Each point is reached from the start by the listed moves, each made 0, 1 or 2 times, or once backwards (-1), plus a little noise. Is the number of moves made odd or even? Then give how often each move was made.

Moves:
(1): [ 2.06  0.79 -0.61  0.94  0.29]
(2): [ 0.70  1.15 -1.21 -0.81 -1.46]
(3): [ 1.58  0.30  0.98 -0.06 -1.21]
Start: [ 0.20 -0.16  0.30 -0.03 -1.06]
Points:
[-2.54 -2.06  2.14 -0.13  0.14] -> even (-1, -1, 0)
[ 1.79  0.18  1.28 -0.12 -2.23] -> odd (0, 0, 1)
[ 3.20  2.49 -1.18 -1.69 -5.20] -> odd (0, 2, 1)
[ 2.10 -0.08 -0.71  2.73  2.19] -> even (2, -1, -1)

Moves:
(1): [-0.32  0.56  1.05  0.13  0.08  0.43 -0.25 -1.33]
(2): [-0.52  0.86  1.23  1.97  1.45  0.92  0.99 -0.11]
(3): [-0.22  0.47 -0.31 -0.56  1.85  0.03  1.20 -0.19]
(4): [ 0.27 -0.42  0.71 -0.79 -0.40  0.35  0.46 -0.23]
(5): [ 1.61 -1.18 -0.02  0.36  0.95 -0.77  0.88 -0.97]
(6): [-0.37 -0.98 -0.68 -0.32  0.53  0.98 -0.92 -0.54]
(7): [-0.05  0.94  0.00  0.45 -0.56  1.09  0.12 -0.20]
(8): [ 1.02  1.09 -0.07  0.08 -0.30  0.13 -0.89  1.17]
Start: [-0.13  0.96  0.01 -0.60  0.72 -0.19 -0.35  0.03]
Points:
[ 0.49  0.51  1.31 -1.62  0.30 -1.83  0.90  0.62] -> odd (0, 0, 0, 1, 0, -1, -1, 0)
[ 3.66  3.46 -0.47  1.64  6.78  2.48  2.39 -1.03] -> even (0, 1, 2, 0, 2, 1, 2, 2)
[-2.56  2.03 -0.20  2.34  8.82  3.26  1.62 -1.53] -> odd (0, 2, 2, -1, 0, 2, 0, 0)
[ 1.67 -1.11 -2.21 -2.36  2.98 -3.22 -0.09 -0.52] -> odd (0, -1, 1, -1, 1, 0, -1, 0)

Moves:
(1): [ 0.57  0.50  0.17  0.69 -0.57 -0.55 -0.90 -0.28  0.98  1.12  0.59  0.17]
(2): [ 0.52  0.66  0.15  0.51  1.38 -0.37  0.18  0.02 -0.81 -0.63 -0.61  0.41]
(3): [-0.24  0.47  0.33  0.70 -0.11  0.99  0.19 -0.03  0.19 -0.07 -0.23 -0.37]
(4): [-0.14  0.49 -1.93  0.19 -0.07 -1.94 -0.02  0.04 -0.84  0.97 -0.55  1.14]
(5): [ 1.04 -0.08 -0.07  0.39  0.52  0.74  0.05 -0.37 -0.22 -0.73 -0.21 -1.19]
(6): [-0.32  0.05  0.10 -0.05  0.92  0.20  0.01 -0.60  0.34 -0.33 -0.03 -0.98]
(7): [-0.04  0.00 -0.29  0.52  0.30 -0.77  0.86  1.17 -0.07  0.18  0.76 -0.31]
(8): [ 1.14  0.45 -0.87  0.40  1.15 -0.57  0.84  0.90 -0.18 -0.44 -1.67 -0.07]
(9): [-0.32 -0.41  0.56  0.18 -1.06 -0.75  0.20 -0.22 -0.02  0.26  0.23  0.00]
(10): [-0.56 -1.18  0.04  0.80  0.77  0.34 -0.35 -0.22  0.68 -0.13 -0.33  0.28]
(11): [-0.19 -0.07 -1.70  0.13 -0.88 -0.89  0.83  0.34  0.22 -0.92 -0.23  1.55]
Start: [-0.12  0.79 -0.06  0.72  0.13 -0.69  0.05 -0.81 -0.56  0.39  0.06  0.19]
Points:
[ 2.51  3.98 -2.72  0.92  1.35 -8.56  0.82  0.39 -5.26  2.82 -4.95  4.31] -> even (0, 2, -1, 2, -1, -1, -1, 2, 2, -1, -1)
[ 0.23  1.94 -1.97  3.20  2.47 -5.23  0.38 -0.79 -2.42  2.45 -5.52  2.63] -> even (0, 1, 1, 2, -1, 0, -1, 2, 2, 1, -1)
[ 4.52  2.60 -1.18  6.75  5.75 -2.47 -1.03  0.09 -0.58  1.75 -4.83  0.84] -> odd (2, 2, 1, 1, 1, -1, 0, 2, 0, 2, -1)

Moves:
(1): [-0.02 -0.53 -0.85  0.75  0.09 -0.53  0.45 -0.73 -0.07 -0.92 -0.29 -0.22
  0.52  0.17  0.54  0.34 -1.00 -0.59  0.40 -0.32]
(2): [ 1.29  0.05 -1.13  0.13 -0.42 -0.56 -0.92 -0.57  0.97 -0.50  0.78 -0.12
  0.20  0.22 -0.61  0.43  0.25  0.47 -0.61  0.87]
(3): [-0.69  0.57  0.06  0.55 -1.39  0.11  0.57  0.02 -0.64  0.12  1.58 -0.35
 -0.14 -0.51  0.45  0.96 -0.11 -1.01  0.18  0.42]
(4): [-0.36 -0.77 -0.81 -0.99 -0.34 -0.06 -1.49  0.82  0.26  0.68  0.24  0.33
 -1.09 -0.31  1.04 -0.80 -0.76  0.37  0.75 -1.24]
(5): [ 0.83  0.27 -0.37 -0.48  0.02 -0.38 -0.19 -1.70  0.30  0.26  0.00  0.39
 -0.62  0.61  0.31 -0.81 -0.18 -0.47 -0.63  1.40]
(6): [ 0.08 -0.55 -0.91  0.66 -0.59  0.63 -1.38  1.11  0.25 -0.47  0.03 -0.65
 -0.86 -0.90 -0.01  0.01  0.57  0.42  0.13  0.06]
(7): [-0.13  0.29  0.56 -0.65  0.52 -0.08 -0.92  0.33 -1.51  2.39  0.12 -0.52
 -1.76  0.01  0.39  0.09 -0.86  0.16  0.95  0.22]
(8): [-0.23  1.31  0.37 -0.47  1.01  0.70  0.84 -0.53 -0.44  0.87  0.07  0.34
 -0.20  0.45 -0.07  1.09  0.02 -0.82  0.55 -0.41]
(9): [ 0.44  0.14  0.67  0.20 -0.02  0.40 -0.23  0.04  0.17 -0.29  0.30 -0.33
 -0.20 -0.74 -0.56 -0.01  0.59  0.31 -0.36 -0.47]
(10): [ 0.70  1.12 -0.05 -0.47 -1.43 -0.30 -0.17  0.11 -0.17 -0.43  0.47  0.28
 -0.58  0.20  0.16  0.39  0.53  0.25 -0.22  0.20]
(11): [-0.96  0.53  0.31  1.35 -0.58  0.82  0.17  0.24 -0.58 -1.17  0.60 -0.32
  0.36 -0.42 -0.73  0.55  0.01  0.73  0.67 -0.20]
(12): [-0.52 -0.01 -0.72  1.22  0.21 -0.42 -0.49  0.32  0.24  1.06  0.00 -0.52
 -0.29 -0.48  0.07 -0.08 -0.14  0.95 -0.14  0.25]
(13): [-0.18  0.22 -0.29  1.04  0.07  0.00 -1.09  0.46  1.26  0.04 -0.31 -0.76
  0.00 -0.27 -1.35  0.27  0.41 -0.30 -0.66  0.71]
(14): [-0.37  0.03 -1.14  0.98  0.26  0.53 -0.36 -0.51 -0.72  1.77 -0.49 -0.56
 -0.20  1.38 -0.46 -0.03 -1.12 -0.57  0.32  0.57]
(15): [-0.06  1.13  0.44 -0.61  0.78  0.95 -0.77 -0.07 -0.11  0.22  0.57 -0.29
  0.57 -0.74 -0.50 -0.27  0.36  0.42 -1.07  0.54]
(16): [ 0.41 -0.37  0.01 -0.91 -0.28  0.03  0.89 -0.06  0.09 -0.43 -0.27  0.38
 -0.78 -0.22  0.03  0.42 -0.83  0.09 -0.39  0.03]
(17): [ 0.09  0.58  0.78 -0.22  0.82  0.12  0.99 -0.44 -0.12  0.20  0.86  0.12
 -0.87  1.21  0.91  0.46 -0.76 -0.31 -0.36  0.54]
(18): [ 0.87  0.15  0.30  0.17  0.95  0.37 -0.22 -0.21  0.42  0.21 -0.31 -0.36
  0.87 -0.08 -0.46 -0.31 -0.15 -0.22 -0.02  0.56]
Start: [ 0.69 -0.40  0.42 -0.26 -0.23 -1.10  0.52  0.51  0.60  0.00  0.06  0.03
  0.37 -0.46  0.31  0.00 -0.74  0.23 -0.17  0.41]
Points:
[-0.63  4.44  0.50  5.50 -1.49  6.39 -1.00  0.98  1.36 -0.75  3.04 -3.98
  2.27 -2.15 -6.83  3.82  0.04 -2.61 -1.48  4.15] -> even (-1, 0, 2, 0, 0, 1, -1, 1, 1, 0, 2, -1, 2, 2, 1, 1, 0, 2)
[ 4.89  4.40  1.03 -1.27  1.51 -0.41 -0.18 -0.93  2.16  5.25  1.68 -1.25
 -6.86 -0.81 -1.86  3.63  0.26  1.08 -4.11  4.91] -> even (-1, 1, 0, -1, 1, 1, 1, 2, 2, 1, -1, 2, 1, 0, 0, 2, 1, 0)
[-3.33  0.80 -1.16  2.82 -1.21  0.46 -4.95  1.42 -2.29  6.13  2.16 -4.22
 -3.81 -5.76 -0.08 -1.34 -3.07  1.26 -0.79  6.00] -> odd (0, -1, 2, 0, 2, 1, 2, -1, -1, -1, 1, 2, 1, 0, 2, 1, -1, 0)
[-2.46 -2.91 -3.06 -0.28  3.16 -0.13 -3.37  5.15  5.50  3.99 -1.84 -0.33
 -6.07 -0.63  2.64 -1.27 -2.19  1.49 -1.48 -0.58] -> even (-1, -1, -1, 2, 0, 2, -1, 1, -1, -1, -1, 2, 2, 0, 0, 1, 2, -1)
[ 1.29  1.49  0.99  6.42 -1.94  0.28  0.37 -2.48  3.43 -8.18  4.25 -2.82
  7.59 -2.47 -5.94  2.10  2.17  0.38 -3.57  3.09] -> odd (1, 2, 1, -1, 0, -1, -1, -1, 2, -1, 2, -1, 1, 0, 1, -1, 0, 0)
[-0.91  0.54  2.44  1.03  7.26  2.56  4.38  0.30  0.00  2.95 -0.97 -0.46
  1.05  0.79  0.92  0.52 -3.71  1.53 -1.19 -1.04] -> even (0, -1, -1, 0, -1, 0, -1, 1, 1, -1, 0, 2, -1, 1, 1, 1, 2, 1)
